Each row is a point. Each copy is the shape, with its points in the same order, turned, moved and blurred by noise. Say if it was mirrored as well.

Shape (8 x 2):
24 -24

28 -35

12 27

-13 -24

-26 24

-10 28

-33 -11

-27 18
Copy 1 (8 x 2):
-31 2

-40 8

24 -5

-27 -34

23 -42

26 -29

-11 -56

16 -45
Copy 1 is: mirrored
Copy 2 (8 x 2):
25 -6

37 -11

-26 3

9 -38

-42 -29

-38 -12

-15 -51

-35 -33
Copy 2 is: only turned
Copy 3, 8 rows:
-37 -20

-42 -29

-27 32

0 -19

10 31

-3 33

19 -9

16 23
Copy 3 is: mirrored
Copy 4 (8 x 2):
-35 -24

-48 -26

14 -13

-37 15

13 25

18 11

-24 36

8 27
Copy 4 is: only turned

Shape (7 x 3):
-30 31 5

13 44 -36

-3 -5 1

3 13 9

16 2 -4

6 -2 5

7 7 5
Copy 1 (7 x 3):
-15 -24 -20

9 27 -45

7 0 12

-10 8 2

5 20 8

1 10 14

-5 10 7
Copy 1 is: only turned
Copy 2, 7 rows:
22 0 -32

27 -52 -17

0 -3 6

-4 -10 -10

-8 -21 7

-6 -8 6

-7 -14 -6
Copy 2 is: mirrored
Copy 3:
35 9 14

22 -42 39

-10 1 5

3 -9 -2

-12 -17 6

-10 -6 -3

-2 -9 -7
Copy 3 is: mirrored
Copy 4 (7 x 3):
-31 -12 -32

1 -60 -15

-2 3 -4

-16 -13 3

4 -13 9

-5 -2 6

-8 -11 2
Copy 4 is: mirrored

Shape:
14 12 28 -4

2 43 -24 11

-28 -8 -11 -9

20 2 -18 -24

-7 16 -16 -11

-6 0 -1 -28

-16 -13 4 19

6 12 -1 0

17 8 -9 -28

-29 41 16 29
Copy 1:
-37 -14 -7 -17

-5 2 -40 21

13 19 8 -14

-32 26 0 7

-2 17 -14 0

-15 22 0 -19

10 -12 17 -8

-16 -1 -6 4

-31 28 -4 5

17 -33 -39 -13
Copy 1 is: only turned
Copy 2:
35 5 -2 12

-20 31 -7 44

-21 -22 -7 9

-7 19 -29 -7

-12 8 -17 19

2 -9 -28 5

-10 -11 19 4

2 13 -5 13

2 16 -32 -1

7 -5 24 60
Copy 2 is: mirrored
Copy 3:
-7 -21 25 -4

46 11 11 -14

-6 16 -23 4

-3 4 -3 -43

16 6 -12 -15

-8 -7 -17 -19

-13 21 7 15

6 2 12 -13

-2 -7 -2 -38

36 -5 16 34
Copy 3 is: mirrored
Copy 4:
-8 -4 6 31

26 -57 9 8

2 -10 22 -23

44 1 15 2

21 -23 25 -6

12 2 34 -3

-12 -8 -5 -17

13 -14 11 10

36 1 27 10

-34 -56 13 7
Copy 4 is: mirrored

Shape:
3 8 -1 3 3 -18 10 -20

7 -7 -11 6 5 -13 1 -20

5 6 -3 12 2 -16 14 42

7 2 8 -8 1 -8 -5 -17

-60 5 -3 9 17 -7 0 -18

6 9 -14 -11 14 -19 0 12

-3 -7 4 -1 33 -6 2 -4

-10 -2 -8 -9 7 0 6 -5

3 15 -4 -2 9 2 10 -13

-8 10 4 -11 4 -14 27 4

-8 8 -7 10 8 -19 -1 3
Copy 1 (11 x 8):
-12 0 -20 -8 2 0 -12 11

-2 -2 -19 -11 -3 11 -1 6

-4 2 16 25 -32 -14 -13 16

-7 3 -8 -11 10 2 -6 -3

-46 -9 -32 23 8 -6 33 14

-13 14 -3 1 -24 -7 -5 -6

-25 -11 2 -10 -10 4 8 -2

-5 -1 -12 2 -4 -11 12 1

-9 6 -7 -15 0 -14 4 13

-13 -10 -9 6 -8 -29 -10 5

-18 8 -9 9 -13 0 -2 13
Copy 1 is: only turned
Copy 2 (11 x 8):
8 2 3 -17 1 3 13 -9

6 0 0 -6 -12 -10 12 -10

-2 -13 -20 15 15 37 12 15

-4 20 4 -6 3 -4 9 -8

8 17 -33 -48 -24 3 -7 21

0 -2 -27 7 11 5 9 -6

17 11 -14 4 -3 -8 13 12

1 4 -14 -7 0 -7 0 11

11 7 -5 -11 11 0 -5 -5

-2 -4 -15 -14 23 6 16 11

6 3 -21 -4 -6 18 8 -3
Copy 2 is: mirrored
Copy 3 (11 x 8):
4 -1 -10 -13 -5 -3 4 -28

7 5 1 -16 8 -2 13 -25

-12 -30 17 16 5 -2 -8 5

5 6 -13 -13 -8 -12 14 -10

31 -1 -41 -7 34 3 -27 -12

-1 -15 -4 16 8 -8 17 -10

33 -8 -2 -2 8 -14 11 -7

12 10 -8 6 12 -9 1 -9

10 4 -9 3 -9 3 7 -15

2 -7 -7 13 -6 -18 -14 -17

3 -15 -9 -2 12 3 1 -11
Copy 3 is: only turned

Shape (15 x 9):
-5 -18 26 15 10 -3 27 14 16

4 26 15 3 24 8 -41 23 7

3 -22 18 17 17 -10 45 5 32

18 8 20 -21 24 15 -12 17 -13

-21 -1 -13 -19 -21 -16 -11 -7 -27

-9 38 24 -24 24 -6 -15 7 26

3 -9 13 -1 -14 21 14 6 21

-34 8 -26 -24 0 -33 -11 -1 -4

24 -37 9 -2 -28 20 22 -6 -13

14 0 -11 0 -23 -5 -4 8 -14

0 -7 -38 -4 -23 -8 11 -42 -27

-12 21 2 -19 -1 -35 -13 -18 5

-1 16 34 8 -4 12 9 -3 -25

-17 -2 -3 -16 -4 -41 -23 -32 1

-56 5 -5 -8 10 -19 -14 -29 -2
Copy 1 (15 x 9):
0 21 2 -17 -25 -39 -16 -1 23

-27 5 -60 -20 -6 -10 17 -5 4

17 15 8 -30 -21 -50 -25 9 29

-18 19 -25 -27 -28 -1 29 9 -4

-2 3 6 25 13 11 21 10 4

-10 -10 -44 -25 -8 -5 23 10 43

-10 -5 16 -25 -14 -28 5 -16 11

3 -4 -13 27 25 -7 21 33 19

-2 15 46 -23 -16 -9 4 -11 -18

-10 -8 6 1 -3 1 -1 5 -20

41 -5 25 12 22 10 14 3 -20

6 -4 -19 -2 21 13 8 20 30

1 15 -11 -7 -33 10 4 -26 12

8 14 -9 1 42 14 7 20 24

19 18 -19 27 33 -8 26 -1 38
Copy 1 is: mirrored
Copy 2, 15 rows:
-24 -37 13 -10 21 8 20 20 -14

-22 -25 -18 -34 -45 14 9 -11 -8

-20 -30 14 -17 47 15 14 19 -24

-26 -28 5 -29 -20 -2 -4 -16 21

-16 16 -6 27 -19 -1 -2 16 21

-28 -18 -11 -15 -20 46 15 -31 0

8 -39 8 -4 8 17 2 13 2

-19 37 -2 18 -16 18 15 4 1

2 -36 14 3 18 -16 -27 35 22

-4 -5 -17 -6 -6 -3 -6 27 21

2 23 -19 32 14 -18 -32 14 6

-35 13 -20 12 -9 34 -3 -2 5

-26 -45 -19 10 -3 -12 5 -1 13

-38 21 -8 24 -15 28 -17 13 -8

-27 16 2 43 -20 15 9 -10 -27
Copy 2 is: mirrored
Copy 3 (15 x 9):
23 7 -34 -17 3 17 -7 -34 -1

30 2 -4 4 -26 -4 -51 13 24

15 18 -31 -40 10 20 -9 -51 -2

19 -22 -2 -4 -5 22 -39 13 3

3 1 13 12 1 -22 14 12 -17

27 -2 -12 -39 -32 -14 -37 17 6

0 17 -19 -14 -12 31 2 -6 6

20 9 22 -18 6 -43 6 11 -5

-15 8 -5 13 8 48 10 -16 -19

-3 4 18 14 -10 7 1 -14 -1

-44 14 22 6 21 -18 10 -4 -20

10 12 11 -20 -19 -33 -16 3 -22

-6 -20 -33 11 -16 3 -16 -6 -9

9 26 14 -10 -2 -37 -13 7 -37

11 22 -21 -15 12 -53 -1 21 -15
Copy 3 is: only turned
Copy 4:
15 -5 14 -19 -14 17 1 24 9

-10 -17 21 8 -17 15 -9 -48 23

6 3 -6 -25 -18 20 -3 44 15

15 -19 -1 5 -27 -4 -7 -35 3

-7 -7 11 41 11 -2 19 -4 -33

-9 4 19 35 -33 4 -21 -18 31

17 24 3 -8 0 7 8 0 6

-28 -11 10 53 -7 7 26 6 -10

35 12 -19 -16 18 -1 9 2 -30

-6 -6 -2 5 22 -9 14 -10 -13

-27 13 -19 20 16 -1 15 6 -58

-23 -6 8 47 0 5 -14 3 -2

11 0 30 -6 -11 -9 -16 -12 -25

-21 -10 2 54 13 22 -7 10 -17

-21 3 30 52 -18 35 7 7 -27
Copy 4 is: mirrored

Shape, 14 rows:
-14 -49 4 -46 -17 15 -15 7 44 21 6

20 -14 21 -3 22 -12 23 -23 25 7 -9

-13 15 -11 8 -14 -6 4 1 -14 -18 7

-9 4 -24 2 -2 -24 -2 12 5 -18 -2

-22 4 -8 8 17 9 16 11 -17 -11 -17

7 7 40 18 28 2 12 -3 29 25 -14

-13 11 -24 19 -5 1 8 9 14 -13 4

7 17 -2 -13 30 0 36 -7 36 10 6

-21 2 -12 17 3 4 5 -1 -19 -16 29

-22 7 -19 -18 -11 -33 -4 27 -10 -6 16

-11 24 -8 16 -15 7 23 -5 -21 -3 -4

25 -9 21 9 14 9 32 17 13 8 -3

23 -2 1 12 27 9 4 -2 11 40 -14

17 -4 4 -40 7 9 -43 11 30 5 -2
Copy 1 (14 x 11):
-29 -21 56 -18 -26 -8 22 -7 -32 -39 12

27 -4 -2 -20 -22 31 -12 -18 -23 -18 9

-6 -10 -11 25 11 6 13 20 3 4 4

-24 8 -4 11 0 7 14 3 3 9 15

-14 -14 -30 -8 27 9 4 6 1 -14 -3

17 -5 -28 -9 -23 2 -17 -22 -38 -25 -19

-19 -9 -25 1 -5 6 24 22 -8 7 10

-6 -3 -13 -22 -36 38 -16 13 -21 -10 -15

-1 -12 -9 15 28 17 26 21 -9 13 -15

-30 22 18 27 9 1 3 17 7 8 -2

7 -19 -29 15 13 4 -2 32 0 -5 8

27 3 -15 -29 -19 0 0 0 -9 -25 -13

8 -23 -12 -33 -12 -10 -27 -16 -23 0 -9

-25 -29 31 5 -39 -7 7 -35 4 -14 -11
Copy 1 is: only turned
Copy 2, 14 rows:
24 45 22 -12 5 6 -11 -1 -4 -40 -48

4 -19 -37 -10 -4 -2 -32 14 7 -30 -16

-1 -12 1 -3 11 -12 23 14 3 -4 30

8 2 -15 13 9 -12 24 9 17 -3 12

-13 -14 -9 -12 -6 17 25 1 6 -17 24

-34 -7 -36 -10 4 7 -43 1 -15 -15 -5

-7 13 -8 5 1 -7 10 16 21 -9 34

-21 -3 -25 -12 2 -20 -24 -1 28 -46 1

-17 -14 19 2 -1 -7 19 28 7 -11 25

1 1 8 7 32 -21 42 2 20 -2 -2

-5 -19 -1 -12 21 3 5 11 1 -13 48

-15 -11 -14 -23 5 13 -36 11 24 -2 -5

-10 -16 -12 11 2 19 -38 -22 9 -22 -2

13 23 2 -4 -18 -24 -12 -36 -5 -5 -32
Copy 2 is: only turned
Copy 3, 14 rows:
-2 32 26 39 49 22 -7 25 -15 24 -20

27 5 27 9 2 28 21 3 -18 -13 24

2 -16 -7 -1 -3 -15 -14 -15 -6 5 0

10 -7 -24 9 9 0 -7 -23 -12 13 2

28 -33 -5 -5 6 0 4 -6 22 8 -4

38 5 4 -7 23 8 29 33 -5 -25 28

5 -17 -21 -5 10 5 -1 -12 -13 -6 -18

43 20 1 -2 -4 33 -2 3 -7 -27 0

-1 -30 -3 -18 -12 1 -16 2 -7 16 -7

5 -3 -28 14 10 -6 -35 -10 3 24 13

8 -22 -1 -8 -11 -9 -8 -11 18 -18 -2

29 -19 3 28 -5 18 20 25 1 -28 7

20 16 -7 2 1 14 46 22 11 -4 9

30 41 13 36 24 -16 7 13 -22 29 -11
Copy 3 is: only turned
Copy 4, 14 rows:
-27 -14 9 -26 -32 -33 19 -4 -20 11 60

23 2 20 -26 14 -17 30 -6 6 7 2

7 -5 -26 9 -5 -16 -19 -11 -10 3 -22

-16 -2 -27 8 12 -27 -6 -4 -1 15 -11

20 22 -19 15 18 -17 -15 -10 -27 8 1

24 -9 24 -2 26 4 27 -33 3 -3 17

-4 -4 -24 6 5 -22 -20 -29 2 20 -8

21 -8 2 -23 18 -7 26 -23 -5 43 -1

-4 5 -7 -1 -5 -6 -38 -14 -21 6 -23

-26 -18 -23 26 -5 -14 -9 17 -19 24 -13

34 -3 -25 16 -8 -5 -23 -15 -5 9 -14

17 28 13 0 -2 4 30 -26 7 12 5

19 7 -1 -20 23 20 11 -13 14 6 28

-30 -22 -26 -27 -3 -4 39 -13 -23 -11 29
Copy 4 is: only turned

Shape:
24 18 17 -10 -13 5 12 -2 11 3 8 -15

8 24 -7 -10 -15 -17 30 1 4 -13 2 13

-15 10 32 -9 -9 -11 -14 -10 -13 9 11 -6

2 -6 -5 -9 -3 -18 -18 -5 -5 -2 7 -4

-11 8 18 -8 33 13 -8 -16 -6 -3 6 1

12 22 4 -8 34 -3 -15 20 0 19 10 -5

-20 11 7 -7 -8 -1 -10 -1 -4 -13 -26 -9

-14 15 -8 5 -11 -7 -14 -2 17 7 3 0

-2 18 -3 4 -9 5 -8 -6 -15 -3 11 -18

17 -31 -1 -6 4 13 25 -11 -7 29 4 -10

8 12 4 9 -8 -6 -17 -16 -9 -3 -9 -10

-7 -12 -7 -10 -16 11 -16 13 3 -3 3 3

-11 18 34 38 -14 13 56 10 7 11 -12 21

1 16 0 -9 -14 3 -15 -15 -6 58 10 -12

-21 1 -2 -9 60 -14 -9 3 -7 -6 10 -20

-16 0 0 8 20 9 -17 -4 -15 20 -6 6

-11 24 -6 -5 -15 -10 -12 4 -12 -8 -2 -4
Copy 1 (17 x 12):
4 14 -1 11 -17 -16 -10 -16 2 30 14 -4

3 -13 -11 10 -4 15 -9 -19 7 19 36 6

21 15 -11 5 -16 3 10 5 -32 11 0 8

9 -3 -6 -15 -12 -8 14 -10 -8 -1 9 15

2 11 -16 15 -2 -15 19 33 4 0 6 1

2 18 -20 -13 8 -15 10 11 23 22 -4 21

13 10 14 14 -8 20 26 -8 2 -4 3 3

23 -7 -7 11 2 -3 1 -16 2 1 -6 15

2 13 -3 6 13 -10 6 -15 -18 1 8 4

2 -9 14 -28 -8 -16 -13 20 -4 17 11 -30

13 21 -6 -1 -6 -6 3 -15 -5 -13 8 4

-1 -20 0 -6 -4 0 19 -18 -1 6 -12 0

-13 2 -5 33 -3 38 -54 16 2 14 -3 -17

44 13 -14 -21 16 -20 -7 -2 -13 23 -13 -12

2 4 5 -4 6 -22 27 43 9 -5 18 40

13 6 -14 -10 11 -2 10 22 -1 -13 -12 -3

12 7 -6 5 8 8 13 -23 -8 0 11 15
Copy 1 is: mirrored
Copy 2, 17 rows:
-2 11 23 -11 14 13 19 19 -2 -1 1 -14

-7 5 34 -4 -10 1 10 18 -2 19 23 15

13 22 3 -3 19 -19 18 -1 14 -19 8 -1

4 -2 -12 -2 9 -13 3 8 -9 -9 18 10

-12 -15 8 4 15 -9 24 -18 13 -13 -14 -2

2 -34 15 0 31 -23 4 8 0 3 4 -21

-2 15 2 33 5 0 5 1 17 -8 9 7

-20 19 4 9 9 -16 -1 11 0 -3 22 -4

-5 1 -14 -3 14 -9 17 18 19 4 1 11

-3 4 9 -16 7 10 -18 -2 -23 -6 -36 6

-3 7 -5 5 2 -10 10 26 9 -17 2 0

-6 4 -10 2 13 12 -20 -8 2 -2 21 2

-19 33 52 -9 -33 -5 -5 -2 29 20 -11 -27

-5 21 13 -19 47 -28 -15 24 -5 -19 -9 3

-2 -37 -10 22 12 -36 24 -20 -9 12 -11 -7

-10 -12 0 5 12 -29 -14 -3 15 -15 -17 0

-2 6 0 10 10 -14 9 17 20 5 22 13
Copy 2 is: only turned
Copy 3 (17 x 12):
15 -24 -2 10 -15 -12 -6 24 0 -21 9 -4

18 -18 15 7 -10 -12 -17 -22 4 -25 14 10

-3 -6 24 14 16 8 -16 27 -4 1 -9 -4

-8 -9 6 12 5 -6 3 0 -17 4 -10 5

-18 16 13 -6 -17 2 -16 29 4 4 -4 14

-35 -5 10 8 -11 -14 20 22 19 -3 12 5

1 17 4 -6 23 1 -8 10 -13 -21 3 8

-1 8 -1 10 9 -15 -6 -3 6 -11 -13 -13

-4 -16 -10 3 11 -2 -15 15 5 -3 -11 11

23 -9 -10 6 -33 27 22 13 -1 13 -2 5

-5 0 -15 17 11 -4 -15 15 -11 -3 4 7

12 2 3 -16 14 -13 10 3 -6 8 -8 -3

29 2 4 -7 -12 32 -34 -2 38 -19 43 -29

13 -2 -4 43 7 3 19 31 27 3 -23 -1

-56 8 15 -14 -20 14 7 11 -2 -7 -15 17

-16 22 0 4 5 12 4 15 16 18 -2 7

-3 -6 4 3 26 -9 -11 -1 3 -12 -2 13
Copy 3 is: only turned

Shape, 18 rows:
-13 38 16 -2 28 17 0 27 -23 6 -10 -22

-8 2 -6 19 35 23 8 -24 -4 14 0 -34

-8 -8 24 38 -11 -48 2 -9 -19 28 2 12

-10 21 20 -8 4 -60 12 1 -44 -10 -3 -11

-22 -12 8 -20 29 14 -44 -2 2 -7 13 21

10 54 34 23 4 30 8 9 12 -5 9 -17

10 -27 -4 -14 14 2 -22 5 -19 -30 -8 11

7 -14 -16 -19 10 -16 -59 -15 -3 10 -9 -6

21 -13 -5 -10 -11 -20 -16 -9 6 1 -12 10

-20 10 39 8 -29 -30 4 -4 -10 0 23 -14

2 -16 -12 17 -2 0 -52 13 -12 9 -13 -19

-8 -49 14 -13 13 7 -27 7 16 -9 0 -3

17 -45 12 -20 4 -14 -18 -6 6 -11 14 0

3 -35 -11 14 32 -13 -28 -11 3 -8 13 -8

17 21 17 7 13 4 2 25 -7 -6 31 -16

6 2 -14 5 -23 -10 11 6 -8 16 19 -2

-6 1 52 31 -11 -12 3 -20 -51 21 25 -12

44 -30 -6 -14 13 -3 -26 28 5 32 -5 -14
Copy 1 (18 x 12):
-6 -2 17 -32 -26 10 -24 -1 -1 -15 28 30

12 20 8 -7 16 42 8 -3 -21 0 12 23

12 -29 -52 31 -24 39 -15 0 15 -7 5 3

31 -54 -9 -17 -56 31 -11 -8 0 -7 3 -6

9 2 45 30 -12 -9 -15 15 11 19 -9 7

-53 -4 4 -19 -5 15 -19 -37 -3 -13 22 14

32 -15 29 17 -4 -18 -9 4 -2 -6 9 -27

11 -20 19 24 0 13 -7 54 -11 18 6 -21

5 -32 -9 12 5 -6 3 18 -2 12 7 -28

-11 -51 -21 13 -31 22 -15 -17 -14 -15 -18 15

6 -7 4 22 9 11 -31 42 -19 -19 13 -12

19 -20 22 43 17 -21 -14 10 -14 6 7 13

21 -45 18 41 14 -8 8 3 -4 2 2 -7

33 -12 19 31 24 25 -17 6 -3 9 4 -7

-14 -31 22 -14 6 19 -21 -15 13 -23 10 9

-1 -32 -20 -9 9 9 2 8 8 -22 -19 -1

-1 -23 -16 32 -40 55 5 -16 -3 -46 2 15

6 -39 8 11 37 -6 -1 43 8 -12 42 -1
Copy 1 is: only turned
Copy 2 (18 x 12):
52 -18 -7 -47 -16 -3 -7 -1 -9 26 1 -20

24 -44 -14 3 0 -8 -32 -12 -19 3 15 -19

29 -17 6 36 -7 2 50 -30 -7 4 -30 -12

17 5 9 -10 -26 26 19 -39 -13 20 -40 -44

-12 -28 -29 -22 -35 -16 3 -23 13 32 2 26

42 -2 -18 -17 0 -35 7 34 7 20 14 -46

-26 -6 0 -16 -44 4 1 -8 -10 1 -5 17

-14 -37 12 -18 -45 -17 -5 -32 28 -9 -8 13

-12 4 17 0 -27 -7 11 -23 13 -14 0 0

2 -11 -8 -2 10 12 39 -6 12 19 -33 -36

15 -41 1 -17 -32 -7 6 2 19 -23 -20 18

-25 -29 -26 -12 -22 17 14 -7 14 -1 20 21

-43 -20 1 3 -33 19 21 -17 13 5 13 5

-9 -35 -11 17 -41 9 -11 -11 12 2 -1 10

22 -8 10 -12 -23 9 1 23 12 34 4 -24

9 -4 27 5 14 5 7 -1 13 11 -15 -6

18 -50 2 8 1 -2 55 0 -33 24 -30 -31

7 -27 36 -11 -33 22 10 -5 23 -14 32 20
Copy 2 is: only turned
